Each row of a before or after table is a point. One or more steps were done to the points. Then noise was added and the rows were shuffled. The steps act on columns, c1 being the first. Name the steps. A step turns or swaps two columns, mirrors them in a line or flattens them onto one, adds a multiple of one to another, or multiplies or shifts one. Angles are multiples of 10 degrees, from the lower column toward the higher: turns from -170 to 170, lines from 10 to 170 but not 90. Use the fewest steps. Two steps may share a column if one is a turn and the other turns, adds or multiplies; they go together, in the order done. Otherwise the lowest column goes first.

Before, 11 rows:
[[-3.7 -5.8 -1.2]
 [ 6.3  3.9  4.4]
 [-3.1 -1.8 -3.3]
 [ 9.2  0.1  4.5]
 [ 0.5 -4.7 -2.3]
 [-2.7 -7.5 -3.6]
 [ 5.4  1.0  2.6]
 [ 0.9 -4.2 -5.0]
 [-3.7 -5.7 -2.6]
 [ 1.6 -1.2 -3.8]
 [ 4.0  2.4  3.8]]
After (11 x 3):
[[ 2.6 -3.1  2.6]
 [-2.9 -0.5  6.3]
 [ 5.0  2.7 -3.5]
 [ 1.4 -0.6  5.3]
 [10.3  4.2 -1.7]
 [-2.1 -2.7  2.9]
 [-2.6  0.7  5.8]
 [-1.7 -0.8  8.3]
 [ 6.3  2.2 -1.8]
 [ 7.4  2.7 -5.4]
 [ 2.0 -3.4  5.7]]
Steps: shift c1 by 1.0; turn c2 and c3 by -110 degrees

Before (11 x 4):
[[-0.1 -0.2 -1.9  4.2]
 [-1.8 -0.5  5.6 -2.8]
 [-4.9 -0.6 -2.8  1.1]
 [-4.1  0.8  1.5  3.6]
 [-1.8 -2.3 -1.8  4.2]
 [-0.8  1.3 -2.3  3.1]
 [ 0.2 -2.0 -3.4  3.2]
 [-5.2 -2.7  0.1 -0.4]
 [ 0.1  0.2 -1.3 -5.5]
 [ 0.3  3.0 -1.7  1.1]
 [ 0.2 -1.0  1.2  0.7]]
After, 11 rows:
[[ -0.1   3.4   1.7   3.4]
 [ -1.6  -2.3   1.7  12.5]
 [ -4.8  -0.7   2.9   3.3]
 [ -3.9   0.9  -1.6  10.7]
 [ -5.1  -2.7   0.0  -1.0]
 [  0.2  -0.8  -1.0   2.1]
 [  0.2  -1.9   3.4   9.4]
 [ -1.9  -0.4  -5.2  -8.4]
 [  0.0   0.2   1.3 -16.8]
 [  0.0  -0.2   1.7  12.8]
 [ -0.7   1.3   2.2   9.6]]
Steps: multiply c3 by -1; multiply c4 by 3

Before, 13 rows:
[[-2.5 -0.3  7.1 -3.0 -2.6 -5.1]
 [ 3.6  0.8 -2.8 -1.4  2.6  1.0]
 [ 8.0 -3.4 -0.2  3.6 -0.1  5.4]
 [ 3.3  6.0 -3.3  6.2 -4.9  4.3]
 [ 3.0 -2.9  0.3 -3.5  4.2  1.8]
 [-1.6 -1.9 -2.7  2.5  0.0  4.5]
 [ 1.7 -0.1  0.8 -3.5 -1.8  0.8]
 [-1.7  4.1 -3.8 -3.1  2.6 -1.8]
 [ 6.7 -0.6  0.9 -4.4 -2.0  1.5]
 [ 3.4 -1.4 -2.1 -6.0 -1.9  2.4]
 [ 2.8 -1.5 -6.2 -3.7 -4.3 -1.7]
 [ 8.2 -0.5  2.0 -2.1  3.1  0.7]
 [ 2.3  2.9  6.6  0.6 -3.2  2.1]]
After (13 x 6):
[[ -3.5  -3.6  -1.1  -6.0  -1.8   2.1]
 [ -3.6  -1.8  -5.7  -4.4  -2.1   1.0]
 [ -1.0  -5.8   3.0   2.4   0.3   4.5]
 [ -5.1 -10.3  -6.2   3.6   0.1   5.2]
 [ -4.4   2.3  -1.1  -1.1   2.4   0.9]
 [ -3.9  -1.6  -7.9  -2.2   3.2   0.9]
 [ -1.6  -8.5  -2.3  -3.0   4.1   1.9]
 [ -0.4  -0.3  -2.2  -3.5  -1.6   0.7]
 [  7.3  -0.6  -2.4  -3.2  -2.9  -4.7]
 [ -4.6  18.1  -0.6   6.5  -4.9   3.8]
 [ -1.6  12.1   3.5  -2.9   2.4  -1.7]
 [  3.2   8.4  -6.1   0.5  -3.1   2.1]
 [ -6.3  -4.7   1.7  -3.5  -4.1  -1.8]]
Steps: turn c1 and c3 by -130 degrees; multiply c2 by 3

Before:
[[  2.2   1.8  -3.4  -4.9   2.4   4.4   1.0  -0.1]
 [ -1.3  -1.7   1.9  -5.4  -2.8   1.7  -4.3   1.1]
 [ -0.3  -2.9  -3.6  -7.3  -3.6  -4.8  -0.8   1.1]
 [  1.6  -1.0   8.9  -4.7   2.2   4.5  -4.0  -1.6]
 [ -1.9  -2.1  -3.4  -6.8   0.1 -10.0  -3.1  -4.2]
 [ -0.8   4.1  -3.8  -1.5  -1.2   2.2   3.8   0.7]
 [ 12.8  -2.9  -0.4   5.7  -1.1   0.5   7.3  -0.1]
 [ -0.6   9.7  -3.9   2.4  -3.2  -5.2  -4.9  -0.3]
 [  2.7  -0.6  -4.0  10.0  -0.3   3.2   5.8  -1.4]
 [  2.1  -1.8  -3.8  -5.9  -1.2   3.3  -3.9  -2.2]
 [ -1.7  -0.8  -1.8  -4.3   6.0   2.1  -4.6   3.9]]
After:
[[ -2.1   2.1   9.1  -3.6  -3.5   4.4  -3.9   0.4]
 [  0.8   7.0  -3.8   0.5  -1.8   2.1   3.8  -0.2]
 [ -2.6   2.5  -3.8   3.8   9.2   3.1   5.7   1.9]
 [ -6.6  -0.1  -0.5   2.9   5.3   0.8   7.4  11.0]
 [ -2.9   0.8  -3.9  -1.0  -6.2   3.5  -4.1   0.4]
 [  4.3   2.4  -2.0  -7.1  -1.8   1.8  -4.7   0.5]
 [ -2.6   0.8  -3.6  -2.3  -6.4 -10.0  -3.2  -3.6]
 [  1.1   0.1  -3.6   0.8  -8.1  -5.0  -0.8   0.2]
 [ -1.2   4.8  -3.4  -3.9  -3.6   4.6   1.1   1.7]
 [  0.2  12.7  -3.8   3.8   1.1  -5.3  -4.7  -0.5]
 [  1.5   0.9   1.8   0.9  -6.1   1.8  -4.4  -0.5]]
Steps: mirror c1 and c8 in the line at 60 degrees; shift c2 by 3.0; turn c4 and c5 by 70 degrees

Before (13 x 11):
[[ -3.5   5.1  -6.6   2.4   2.2   2.0   0.8  -4.6  -3.4   0.2   1.2]
 [ -4.2  -1.4   1.0   4.4   2.0  -3.9  -0.1   3.1   7.3   2.9   1.4]
 [ -0.2   1.5  -2.6  -2.0  -4.5   0.7  -1.3  -2.8  -3.2  -1.6   0.2]
 [ -3.8  -4.5  -1.9   1.6  -0.2   5.3  -5.6  -1.8  -1.0   9.4   2.6]
 [ -5.0   5.5  -5.8  -1.1  -3.0   0.2   0.6  -0.2  -4.1   0.2   1.5]
 [ -0.2   1.8   9.6   6.1   2.8  -1.5  -3.3   1.5   2.5   0.9  -0.6]
 [ -6.5  -5.3   2.8  -0.8  -0.9   2.6   3.1   0.7   0.6  12.9  -2.4]
 [ -0.2   5.8   6.0   0.3   2.5   0.1  -2.8   3.5   7.8   2.8   0.0]
 [ -4.9  -3.5  -0.5  -2.6   2.7  -1.3  -5.2  -3.7  -2.5   8.7  -0.9]
 [ -8.2  -5.6   2.7   0.7  -0.1   1.3  -0.7  -6.9   5.0  11.7   2.0]
 [-12.0  -7.2   3.0  -4.1   0.1   5.2  -0.5  -0.6  -0.4   6.7  -0.6]
 [  0.0   3.3  -3.5  -2.1   1.9  -0.1   3.0  -1.2  -3.9  -2.4   6.3]
 [ -2.0   6.0   9.6   2.4  -0.9  -3.1  -4.7   4.2   0.1   1.5   4.0]]
After, 13 rows:
[[  2.1  -0.5  -3.2   3.9  -0.2  -5.2   1.6  -4.7  -1.0 -10.7   3.2]
 [ -8.7  -0.3  -3.6   5.5   2.9   2.7  -1.5   2.0   2.3  -3.1  -0.8]
 [  4.7   6.6   1.7  -0.3   2.2  -5.0   0.7   2.7  -3.4  -0.1   0.5]
 [ -1.2   1.4   1.7  -0.8   2.9  -4.6   1.3  -5.3  -2.6 -10.6  -0.4]
 [ -2.9  -2.7  -3.4   1.8  -1.0  -5.8  11.5  -4.4   1.0  -7.8  -1.7]
 [ -4.4  -0.2  -3.0  -2.5   2.6   1.2  -0.5   7.0   7.9  -3.5  -0.2]
 [  2.7   2.6   2.0  -4.4   1.7  -0.8   0.2   1.7  -4.3   4.3   6.2]
 [  2.1   3.0   0.8  -2.8  -4.1  -1.2  -2.1  -0.1  -3.6   0.5   0.8]
 [ -4.5   3.6  -2.3   3.7   0.1  -7.3   7.0  -8.6   5.5  -8.9   2.0]
 [  2.4   2.8   2.9  -4.0  -2.6  -5.9   0.4   4.6  -4.2   0.3   2.4]
 [ -3.4  -3.1  -6.4  -0.9  -0.3 -11.6   4.1  -6.3   0.5  -5.5  -0.5]
 [ -4.5  -3.3   3.1   5.1   2.4  -3.3   1.6   0.1   7.2  -2.6   0.9]
 [-10.0  -1.1  -2.6  -0.6  -0.8   1.2  -2.3   7.4   0.2  -4.3   4.1]]
Steps: turn c3 and c6 by 120 degrees; turn c1 and c6 by 70 degrees; add -0.5 times c2 to c4; turn c2 and c8 by 60 degrees; mirror c7 and c10 in the line at 20 degrees

Before (11 x 12):
[[ -6.9  -5.3  -9.1  -6.5  -0.3  -0.6  -1.9  -2.0   5.6   5.2  -4.0   5.9]
 [  2.7   2.1   2.0  -5.0  -7.4  -3.5   3.8   1.9  -2.0  -3.1   1.5  -3.0]
 [  1.6  -0.4  -9.8   2.6  -2.5   5.7  -4.8   0.5  -4.1   3.9   6.7   5.2]
 [  1.2  -1.0   0.4   1.1  -1.7  -2.5   0.5  10.4  -3.9   1.1   0.7  -4.5]
 [  6.7   5.1   3.0   0.1   2.7  -0.6   2.3   2.5  -1.6   3.3  -2.2  -7.0]
 [  0.4  -3.1   2.7  -1.6   1.1  -5.8  -4.4   1.4  -5.6   3.4   0.2  -1.9]
 [ -7.0   1.1  -3.7  -0.5  -2.4  -3.3  -3.9  -1.3   3.5   3.6  -5.2   7.4]
 [ -2.6   0.1   4.4  -0.8  -2.7   0.9   3.5   0.8  -5.3   5.5   0.2  -1.1]
 [ -1.2  -2.1   6.8  -4.9  -0.5   0.3   0.0   4.6   0.4  -4.6  -0.8  -0.3]
 [ -5.3   3.4  -4.7  -8.6   0.7  -3.3  -1.7   2.1   1.7   5.5  -1.3   7.4]
 [ -5.6  -0.2 -13.3   0.3  -4.5   8.8  -9.2  -0.4  -9.8   1.5   3.3   1.5]]
After:
[[  7.0   0.0  -5.1   0.0  -4.5   9.1  -8.2  -0.7  -3.4   1.5   3.2  -2.5]
 [ -0.3  -5.2  -3.6  -4.0  -0.1  -0.5  -7.3   5.6  11.7   5.1  -6.6   2.0]
 [ -2.9   1.9   1.0   0.0  -7.1  -3.8   4.3   5.2   3.8  -3.0   2.4  -7.1]
 [  4.7  -0.8  -4.0   1.7  -2.7   5.7  -0.2  -2.4   2.0   3.8   6.5   1.0]
 [ -0.4  -2.0   2.9   2.6  -0.3   0.4  -1.3   6.3   6.3  -4.7  -2.2  -4.3]
 [  1.4   1.2  -0.9  -1.4  -2.2  -3.0  -7.8   0.1   9.7   3.8  -4.8   3.6]
 [  0.0   4.9   0.9   2.6   2.8  -0.5   7.5   0.4   4.4   3.6   0.6 -11.1]
 [  4.3  -3.0   1.2   0.6   1.2  -5.6  -1.1   2.2   0.2   3.3  -1.5  -5.5]
 [ -0.2   3.3  -1.8  -0.7   0.7  -3.3  -5.5   8.9   7.9   5.5   0.5   3.3]
 [  0.3  -0.8   0.2  10.1  -1.9  -2.7   1.6   2.5   2.3   0.9   0.6  -8.8]
 [ -4.2   0.2   1.9   0.7  -2.8   1.0  -1.6   0.7   0.6   6.0   0.3  -5.0]]
Steps: turn c1 and c7 by 70 degrees; add 0.5 times c2 to c11; multiply c3 by 0.4; turn c4 and c8 by -70 degrees; shift c9 by 6.0; shift c12 by -4.0

Before (13 x 14):
[[-1.2 -8.3  0.9 -3.0 -2.1  5.8 -1.5  7.4 -5.8 -4.9  3.3  5.1  0.0 -3.5]
 [-7.6  1.7 -4.2 -3.3  0.2 -0.5  4.0  5.4 -3.1 -3.3 -1.2 -2.3 -2.8 -1.9]
 [-2.6  0.5  0.1 -0.8  0.1 -0.2 -2.1 -3.9  0.7 -2.0 -5.9  2.2  4.7  8.0]
 [-2.0  2.8 -1.0  6.2 -1.1 -5.5  7.7 -2.6  0.7 -3.6  1.3  2.7  9.4 -1.2]
 [ 2.7 -0.4 -2.6  2.8  6.0 -5.6  8.0 -4.1  4.7  0.0  4.6  3.7  1.2  6.9]
 [-0.5 -7.8  3.5 -4.3  0.1 -5.2  1.1  6.5 -7.3  3.6  5.3 -0.8 -0.8 -1.3]
 [-2.4  2.1 -3.1 -4.5 -3.1  6.7 -2.9  2.7 -0.6  5.7  2.1  0.8 -1.6  3.4]
 [-3.9 -0.3  1.1 -5.6  5.9 -6.3  3.1 -2.1  6.7  1.8 -4.8  0.6  8.8  2.1]
 [-4.9 -4.1  0.4  1.2  6.4  1.5 -3.2  4.7  3.2  4.0  1.5 -1.0  5.5  9.6]
 [-6.8  0.0  2.0  4.2 -2.1 -5.0  7.7  4.5  4.8  4.2 -2.1  5.5 -0.7  5.0]
 [-3.3  2.7  2.4 -4.5  1.9 -3.8 -2.2  7.3 -1.8  3.5  5.5  4.6  0.1  4.1]
 [ 4.0 -1.4  3.2 -0.9  3.3  2.3  9.0  3.3 -4.8 -2.5 -0.2  1.9  0.8  0.5]
 [ 3.9 -2.1 -3.9  2.8  1.1  5.3 -2.9  3.4 -4.7 -0.4 -5.4  3.2 -2.8 -3.5]]
After (13 x 14):
[[-3.7  4.4 -2.2 -5.5  2.0 -3.5  2.7  9.3 -2.1  0.5  6.0  6.9  0.2  3.8]
 [-3.2  0.7  3.7 -5.8  5.4 -6.6  1.0 -3.2  6.6  1.1 -4.2  3.0  8.6  2.1]
 [-1.0 -9.6 -2.1 -3.1 -1.5  5.9  0.5 10.1 -5.3  0.9  3.7  7.1  0.5 -2.7]
 [ 3.2 -1.7 -3.1  2.8  1.4  5.3 -3.9  4.6 -4.6  0.1 -4.9  5.3 -3.3 -3.5]
 [ 2.2 -0.3  8.0  3.4  6.1 -5.5 -2.3 -5.3  4.4  0.0  4.7  5.9  0.7  7.2]
 [ 3.8 -2.5  9.0 -1.6  3.6  2.8  3.4  4.4 -4.7 -0.3  0.0  4.4  0.8  0.5]
 [-6.6  3.0  8.1  4.7 -1.8 -4.4  2.1  6.1  4.3  1.5 -2.5  7.6 -0.5  5.1]
 [-4.6 -0.3 -3.2  1.4  5.9  1.5  0.5  6.5  3.5  2.1  1.7  1.1  5.6  9.6]
 [-0.1 -3.5  0.6 -4.9 -0.5 -5.4  3.5  8.5 -7.3  3.4  4.6  1.0 -0.7 -1.7]
 [-0.9 -0.9  8.0  6.2 -1.4 -5.2 -1.3 -3.0  1.3 -1.7  1.1  4.9  9.0 -1.5]
 [-2.2 -1.2 -2.4  0.2  0.2 -0.4 -0.4 -5.2  0.4 -0.9 -6.3  4.0  4.6  8.3]
 [-3.3  5.0 -3.1 -4.6 -3.0  6.9 -2.4  3.4 -1.2  0.8  1.7  3.1 -1.4  3.6]
 [-7.6 -0.7  3.6 -3.2 -0.1 -0.7 -3.7  5.6 -3.2 -1.5 -1.7  0.2 -2.9 -2.2]]
Steps: turn c2 and c10 by -40 degrees; multiply c10 by 0.4; swap c3 and c7; multiply c8 by 1.3; shift c12 by 2.0

Before (9 x 18):
[[  7.7   3.0  -1.9   2.0   0.5   0.3   2.8  -6.3  -4.3   2.3   0.8  -0.3
   -8.6   4.4   1.4   2.5  -4.1  -0.3]
 [  6.1   3.1   0.4 -10.5  -0.5  -5.4  -1.2  -3.5   4.2   1.9  -5.8   0.2
    2.6   1.3   0.5  -3.9   2.9   0.2]
 [  2.7  -2.1   1.1  -2.8  -3.2  -7.1   2.7   0.7  -4.6  -5.9   2.4  -5.4
   -2.6   0.8   5.1  -4.6   5.1  -2.7]
 [ -0.9   1.2  -1.8  -1.5   4.2  -2.7  -0.6  -5.4   3.1   8.5   3.4  -1.5
   -0.8   1.1   1.4  -2.9   0.0  -7.4]
 [  3.7  12.0  -1.6   3.9   3.4  -7.4  -3.9  -1.9   5.8  -0.5   4.4  -0.5
    0.7   5.1  12.3   5.1  -3.6  -3.1]
 [  4.1  -2.3   3.1  -1.0   2.6   5.2   1.0  -0.6   3.6   0.2  -2.8  -0.6
   -2.5   1.0   3.1   5.6   1.3  -7.6]
 [ -0.4  -3.5 -10.3  -1.7  -2.5   3.6  -3.8  -6.1   1.0  -1.3   1.8   1.7
   -6.3   2.2  -3.7  -1.3   8.9  -1.0]
 [  1.3  -4.3  -1.2   0.7  -8.7   3.2  -3.9  -3.9   0.1   2.6   3.3   0.8
    1.7   3.9  -0.1  -1.4   7.7   1.7]
 [ -3.2   0.7   0.5   3.5  -2.6   2.3   5.3  -6.7   1.3  -3.3  -3.4  -6.5
    3.2   0.5  10.1  -3.9  -3.7   2.0]]
After, 9 rows:
[[ -2.2   4.2 -10.2  -2.0  -1.9  -4.1   0.9  -3.4   1.4   2.8   1.9   1.5
   -6.1   2.3  -3.9  -1.1   8.2  -0.2]
 [  0.5  -0.1  -2.2  -1.0  -2.9   4.7  -1.5  -7.7   2.9   4.4   6.9  -2.1
   -0.2   1.4   1.3  -2.7  -0.2  -5.3]
 [ -3.0  -1.5   3.2  -0.9  -7.8  -1.1   3.4   0.1   3.4   0.2   1.5  -0.4
   -3.7   0.9   3.0   6.1   1.3  -8.0]
 [ -3.4   3.9  -1.2   0.8   3.1  -8.9   1.9  -4.0   0.5   2.5   1.4   1.5
    2.4   4.9   0.1  -0.9   7.6   3.3]
 [  6.1  -1.9   0.6   3.8  -0.7  -3.8   0.6  -4.1   1.8   2.3  -4.3  -6.2
    2.3   0.5  10.5  -4.2  -4.0   0.2]
 [ -5.5  -6.5  -1.6   3.7   0.0   7.5  -9.1  -1.4   6.0   0.6   5.0  -0.5
    1.9   4.9  12.2   5.6  -3.0  -1.0]
 [ -3.6  -6.8  -1.4   2.2   2.6   0.5   2.4  -5.6  -4.0   3.6   0.7   0.2
   -8.2   4.7   1.5   2.0  -3.7   0.2]
 [ -5.0  -4.3   0.6 -10.8   1.9   3.0  -0.2  -2.4   4.3   1.9  -5.2  -0.2
    1.2   2.1   0.2  -3.5   2.6  -1.9]
 [ -0.1  -1.7   1.4  -3.2  10.6   2.2   3.4   3.3  -4.9  -2.1   3.5  -4.6
   -2.4   1.3   5.5  -4.5   5.1  -1.4]]
Steps: turn c1 and c7 by -140 degrees; turn c2 and c7 by -130 degrees; turn c5 and c6 by 130 degrees; add -0.7 times c9 to c5; flatten c8 and c10 onto the line at 150 degrees; add 0.3 times c11 to c13; turn c11 and c18 by 30 degrees

Before:
[[  3.2   0.6   0.6   1.3   1.6   3.0   4.6   1.1  -0.9  -0.6 -16.7  -2.2
   -1.4  -2.7  -2.0  -0.2   3.9   1.9   5.8   8.8]
 [ -1.2   2.9   2.1   1.2   0.6   2.2  -8.4   1.2   1.0   6.6   2.6  -5.8
   -8.3  -1.4  -1.2   5.6  -3.0  -1.6  -2.8  -2.3]
 [  2.3   3.6  -2.6   1.5  -1.0  -1.4   0.8  -0.4   5.1   7.4   3.0  -1.8
    0.4  -3.6  -0.3  -0.4  -7.3   0.3  -2.5  -1.6]
 [  2.3  -6.6   8.8  -6.4  -1.3  -3.9   3.5   1.5   4.9   3.6   3.0  -2.8
   -1.1  -2.1  -0.3  -0.4   3.2   1.5   5.9  -0.3]
 [  2.5  -7.8  -1.5  -0.1   2.8   4.4  -1.4   1.1  -0.4   1.9   3.3  -1.0
   -2.1  -3.7  -1.0   0.3   3.5   0.9   1.5  -0.8]
 [  2.9   3.8  -0.2   1.0  -2.6  -2.3   3.8  -2.8   0.8  -4.5   2.3  -0.4
    0.2  -1.1  -0.2  -0.4   1.8   1.5   5.3  -1.6]
 [  3.6   2.6  -1.1   2.2   2.7  -3.1   0.1  -2.7  -0.2   3.5  -1.1  -3.8
    0.3  -3.0   0.3   2.8   4.2   3.5  -4.2  -2.5]
 [  0.8   1.4  -2.6   0.8  -6.3  -3.1  -3.4  -0.6   1.4  -7.6   2.0  -2.2
   -2.3   5.3  -2.6   2.3   3.1   5.7   4.6  -2.5]]
After, 8 rows:
[[  2.3  -7.0  -5.5  -0.1   2.7   4.4  -3.3   4.0  -0.5  -2.6   3.2   0.9
   -2.1  -3.7   3.8   0.4   3.6   2.5   1.5  -0.7]
 [  3.8   3.9  -6.6   1.5  -1.1  -1.3  -1.2  17.6   4.9  -6.0   3.0  -0.2
    0.5  -3.6   0.5  -0.5  -7.2  -2.2  -2.4  -1.7]
 [  3.8  -5.3   4.7  -6.4  -1.3  -4.0   1.5   8.0   5.0  -4.6   2.9   2.2
   -1.2  -2.0   4.3  -0.3   3.1   7.2   5.8  -0.3]
 [  1.2   2.0  -6.5   0.8  -6.4  -3.2  -5.2 -17.6   1.4   6.9   2.0  -1.4
   -2.2   5.3   2.7   2.3   3.1  10.4   4.5  -2.5]
 [  3.0   3.7  -4.1   1.0  -2.6  -2.0   1.7  -9.6   0.8   6.5   2.2  -0.6
    0.3  -0.9  -0.7  -0.3   1.8   6.7   5.2  -1.8]
 [  3.7   4.1  -5.1   2.3   2.7  -3.1  -2.0   9.3  -0.4  -0.4  -1.1   1.5
    0.3  -2.9   2.1   2.8   4.1  -0.8  -4.2  -2.6]
 [  2.9   1.3  -3.4   1.4   1.5   3.1   2.5  -1.6  -0.7  -0.6 -16.7  -0.9
   -1.5  -2.9   2.7  -0.2   3.8   7.7   5.8   8.8]
 [ -0.8   4.7  -1.8   1.2   0.5   2.1 -10.4  15.0   1.1  -6.7   2.4   1.1
   -8.4  -1.3   4.6   5.5  -3.0  -4.5  -2.9  -2.3]]
Steps: add 0.3 times c9 to c1; turn c2 and c12 by 20 degrees; turn c12 and c15 by -120 degrees; shift c3 by -4.0; shift c7 by -2.0; multiply c10 by 2.5; turn c8 and c10 by -110 degrees; add 1 times c19 to c18
